Rows are points. Each copy is the shape, with its points in the same order, turned, moved and blurred by noise. Say if it was mirrored as well.

Shape, 8 rows:
.25	.19
.05	-.11
.02	.42
-.26	-.21
.15	-.42
.14	-.34
.02	-.14
.82	.20
Copy 1, 8 rows:
-.04	-.21
.17	.03
-.32	-.05
.25	.41
.61	.04
.50	.07
.24	.09
.12	-.81
Copy 1 is: mirrored
Copy 2:
-.31	.20
-.26	-.07
-.04	.43
.16	-.20
-.37	-.31
-.33	-.33
-.12	-.12
-.87	.37
Copy 2 is: mirrored

Shape (9 x 3):
.18	.53	.16
.06	-.04	.34
.45	-.36	.11
.30	-.23	-.54
.31	.56	.22
.07	-.22	.27
-.57	-.19	-.45
.34	.23	-.08
-.33	-.26	.04
Copy 1 (9 x 3):
.07	.44	.39
.28	-.05	.04
.10	-.52	.36
-.56	-.40	.31
.12	.41	.53
.18	-.21	.01
-.59	-.04	-.47
-.10	.04	.45
-.05	-.16	-.33
Copy 1 is: mirrored
Copy 2, 9 rows:
.19	-.35	.46
.19	.16	.21
.43	.08	-.31
-.02	-.31	-.56
.34	-.40	.45
.16	.26	.02
-.73	.08	-.13
.23	-.37	.04
-.25	.34	.00
Copy 2 is: mirrored
Copy 3, 9 rows:
-.58	.34	-.08
-.46	-.23	.10
-.28	-.55	-.30
.23	-.24	-.52
-.72	.16	-.20
-.24	-.31	.19
.59	.07	.20
-.27	.09	-.36
.05	-.16	.36
Copy 3 is: mirrored
Copy 4:
.34	-.15	-.44
.38	-.05	.19
.28	.50	.30
-.37	.54	-.03
.48	.06	-.47
.29	.05	.33
-.63	-.30	.23
.18	.20	-.28
-.15	-.23	.36
Copy 4 is: mirrored

Shape:
.20	.18	.01	-.41	-.15	.49
-.35	-.28	-.16	.50	-.06	-.37
-.20	.28	.37	-.10	.12	-.40
.33	-.37	.29	-.55	-.28	-.41
-.19	-.10	.26	-.42	.29	.49
.49	-.08	-.23	.26	.23	.46
.23	-.30	.45	-.18	-.28	-.07
.34	-.27	.13	-.23	.41	-.39
-.34	.19	-.33	.43	.23	.12
Copy 1:
.34	.08	.03	-.29	-.07	.75
.17	-.23	-.27	.25	-.15	-.54
.01	.33	.25	-.39	.09	-.31
.22	.26	-.30	-.72	-.65	-.02
-.02	-.33	.26	-.41	.00	.43
-.08	-.07	-.57	.11	.22	.50
-.15	.29	-.16	-.33	-.56	.11
-.03	.03	-.48	-.71	.13	-.10
.27	-.14	-.06	.37	.48	-.04
Copy 1 is: mirrored
Copy 2 (9 x 6):
.35	.52	-.06	-.20	-.16	.53
-.28	-.35	.15	.40	-.03	-.37
-.20	-.01	.48	-.35	.26	-.02
.20	-.51	.12	-.59	-.43	.23
.00	.13	-.12	-.16	.15	.79
.70	.21	-.34	.18	.25	.06
.33	-.36	.38	-.19	-.30	.35
.20	-.51	-.17	-.56	.20	.00
-.19	.36	-.13	.36	.32	-.20
Copy 2 is: only turned
Copy 3, 9 rows:
-.01	.10	.21	-.10	-.16	.55
.00	-.46	-.22	.15	.02	-.67
.13	.36	.24	.03	-.22	-.45
.69	-.17	.48	-.66	-.02	-.11
-.28	.15	.63	-.01	.30	.16
.24	-.26	-.03	.51	.15	.44
.46	-.27	.57	-.27	-.24	-.02
.66	.07	.30	.01	.39	-.16
-.38	-.01	-.31	.41	.08	-.27
Copy 3 is: only turned

Shape, 13 rows:
.08	-.12	.11	.03	-.04	-.14	-.20	.23
.00	.00	.05	.41	-.11	.56	-.38	-.10
-.14	-.22	.12	.20	.23	.35	.06	-.28
.16	.12	-.05	-.13	.04	.48	.15	.23
-.11	.21	-.21	.05	-.24	.18	.31	-.02
-.36	.15	-.06	-.38	-.19	.20	-.30	.14
-.03	.63	-.27	.50	.13	.18	-.35	.08
-.89	.05	.26	.13	.52	.13	.28	.06
.00	-.38	-.44	.12	-.44	-.22	.48	-.55
-.31	-.04	-.42	.22	.13	.17	-.22	.11
.14	-.03	-.16	.16	-.13	-.12	-.27	.18
-.20	-.44	-.18	.10	.08	-.24	-.04	-.49
-.03	-.15	-.29	.18	-.12	-.18	-.21	.34
Copy 1, 13 rows:
.05	.08	-.10	.21	-.07	-.07	-.25	.26
-.26	.27	.08	.02	-.22	.62	-.01	.04
-.16	.05	.32	-.19	.20	.21	.06	.05
.35	-.12	-.19	-.29	-.14	.30	-.03	.10
.17	-.14	.03	-.22	-.44	.03	.21	.15
-.23	.05	-.52	-.18	-.30	-.08	.02	-.02
.01	.29	.21	-.15	-.82	.28	-.36	-.17
-.19	.27	.25	-.94	.07	-.33	-.14	.01
-.08	-.55	.50	.29	-.19	-.18	.59	.30
-.34	-.19	.03	-.20	-.38	.15	-.28	.11
-.01	-.02	-.02	.30	-.31	.05	-.29	.26
-.39	-.22	.40	.21	.06	-.19	.06	.03
-.11	-.10	-.02	.15	-.30	-.09	-.37	.40
Copy 1 is: mirrored
Copy 2 (13 x 8):
-.07	-.02	.12	.26	-.09	.14	-.25	.20
-.46	.04	.15	-.28	-.25	.29	-.02	-.30
-.12	.09	.14	-.21	.22	.07	.28	-.13
.28	-.19	-.02	-.37	-.12	.31	-.02	.11
.29	.06	-.23	-.12	-.35	.00	.14	-.13
.02	.07	-.01	-.33	-.25	-.27	-.45	.18
-.44	.13	-.69	-.12	-.31	.37	-.15	-.10
-.15	.57	-.19	-.29	.19	-.28	.51	.54
.42	-.15	.02	.44	-.09	-.43	.34	-.61
-.34	-.19	-.25	-.11	-.16	-.15	.08	.06
-.17	-.17	-.09	.26	-.22	.12	-.26	.02
-.11	.00	.08	.32	.34	-.38	.13	-.29
-.19	-.30	-.09	.29	-.30	-.06	-.13	.16
Copy 2 is: only turned

Shape (15 x 11):
.04	.54	-.16	-.62	.03	.05	.30	-.14	.18	-.03	-.15
-.10	.61	.17	.61	-.23	-.14	.08	-.61	.23	.12	-.38
-.14	.31	.23	.57	-.03	-.02	.30	-.32	.27	-.47	-.49
-.28	-.27	-.33	.30	.31	-.03	-.22	.03	-.16	-.17	-.22
-.17	.70	.09	.53	-.07	-.34	.19	-.19	.00	.00	-.41
-.23	-.16	-.10	.16	-.34	.17	-.11	.18	-.01	-.34	-.30
-.14	.34	-.10	-.80	-.39	.01	.27	-.23	-.19	.09	.20
.21	-.31	-.21	-.18	.25	.19	-.17	.16	-.08	-.15	.35
-.40	-.08	.13	-.18	.38	.24	-.19	-.08	-.32	.13	-.20
-.30	.30	.07	-.52	-.06	-.16	.24	-.31	.40	.01	.34
.03	.47	.54	.63	-.12	-.20	.40	.02	.17	-.25	-.23
-.19	-.31	-.11	-.19	.21	-.22	-.32	.35	.14	-.06	-.05
-.26	-.15	-.24	-.03	.20	.32	.03	.39	.23	.18	.15
.21	-.57	.02	-.02	-.02	.10	-.05	.26	.17	-.01	-.30
-.22	-.43	-.29	-.06	.08	-.13	.32	.04	-.05	.04	-.09
Copy 1 (15 x 11):
-.07	.20	.00	-.67	.02	-.15	.20	-.34	-.07	-.17	.13
-.02	.55	.14	.36	-.57	-.15	.25	-.50	.17	.12	-.42
.16	.29	.32	.43	-.05	-.41	.37	-.36	.01	-.17	-.57
-.06	-.31	-.15	.46	.20	-.16	-.35	-.16	-.34	-.12	-.19
-.01	.46	-.03	.21	-.37	-.49	.22	-.31	-.13	.28	-.40
.02	-.22	.07	.13	-.03	.06	.03	.20	-.33	-.23	-.54
-.32	.03	.13	-.76	-.46	.04	.09	-.07	-.34	-.32	.30
.19	-.39	-.04	.03	.22	.03	-.28	.22	-.16	-.15	.42
-.31	-.25	.38	.04	.13	-.01	-.42	-.28	-.37	.16	.00
-.35	-.01	.26	-.49	-.29	-.28	.08	-.13	.30	-.40	.26
.22	.30	.38	.27	-.30	-.62	.50	.00	.04	.26	-.40
-.07	-.63	-.11	-.09	.13	-.26	-.40	.09	.00	.00	-.12
-.34	-.33	-.02	.11	.37	.06	-.02	.26	.03	.03	.15
.25	-.70	.00	.11	.18	.14	.12	.02	-.08	.07	-.16
-.27	-.57	-.10	.17	.00	-.17	.14	-.12	-.28	-.22	.13
Copy 1 is: only turned
Copy 2:
.12	.61	-.38	-.56	-.14	-.13	.16	.20	.17	-.30	-.31
-.07	.49	.17	-.03	-.06	.21	-.12	-.94	.37	-.36	-.17
-.38	.23	.01	.25	-.15	.17	.04	-.59	.13	-.61	-.44
-.14	-.46	-.15	.04	.41	-.04	-.16	-.05	.08	-.31	.04
.00	.49	.30	.00	.09	-.09	-.07	-.59	.40	-.72	-.16
-.14	-.43	.10	-.15	-.27	.00	.03	-.01	.01	-.35	-.13
.28	.49	-.24	-.87	-.17	-.22	.41	.08	-.20	-.24	.14
.23	-.13	-.35	.08	.08	-.06	-.11	.46	-.31	.02	.14
-.31	.03	.01	-.37	.51	.18	.06	.19	-.03	-.10	.15
-.09	.63	-.55	-.38	-.29	-.23	.34	-.08	.10	-.21	.29
-.15	.52	.41	.49	-.21	-.03	.11	-.41	.10	-.64	-.23
-.23	-.21	-.16	-.07	.07	-.44	-.15	.37	.13	-.07	.17
.07	-.13	-.22	.01	-.02	.10	.22	.45	.38	-.09	.26
-.07	-.33	.06	.12	-.07	-.19	.09	.25	.00	.25	-.27
.04	-.28	-.21	-.05	.24	-.29	.44	.02	.05	-.11	-.06
Copy 2 is: mirrored
Copy 3, 15 rows:
.01	.25	-.35	-.18	-.76	.30	-.06	-.07	.14	.13	-.20
-.54	.09	.09	.55	-.42	-.46	-.02	-.35	.30	-.17	-.58
-.31	.21	.07	.06	-.13	-.32	.09	-.02	.44	-.60	-.58
.16	-.22	-.42	.23	.35	-.04	-.44	.14	-.01	-.35	-.21
-.34	.14	-.19	.55	-.48	-.43	.07	.09	.14	-.31	-.60
-.23	-.15	.09	-.09	.07	.10	-.41	.29	-.10	-.38	-.18
-.07	-.05	-.28	-.18	-.90	.44	-.05	-.28	-.36	.05	.14
.42	-.02	-.30	-.03	.20	.18	-.21	.06	.00	.09	.43
.39	-.12	-.24	.33	.10	.49	-.14	-.19	-.15	-.15	-.39
-.04	-.27	-.23	.01	-.84	.36	.04	-.31	.34	-.07	.11
-.27	.18	.28	.32	-.27	-.41	.44	.26	.29	-.42	-.37
.43	-.41	-.18	.10	-.05	.20	-.41	.37	.14	-.10	-.01
-.03	-.33	-.38	.08	.19	.45	-.08	.25	.22	.13	.02
.24	-.28	.16	-.31	.24	-.03	-.26	.27	.04	.16	-.19
.11	-.52	-.44	-.23	.00	.00	-.02	.08	-.09	-.10	-.15
Copy 3 is: mirrored
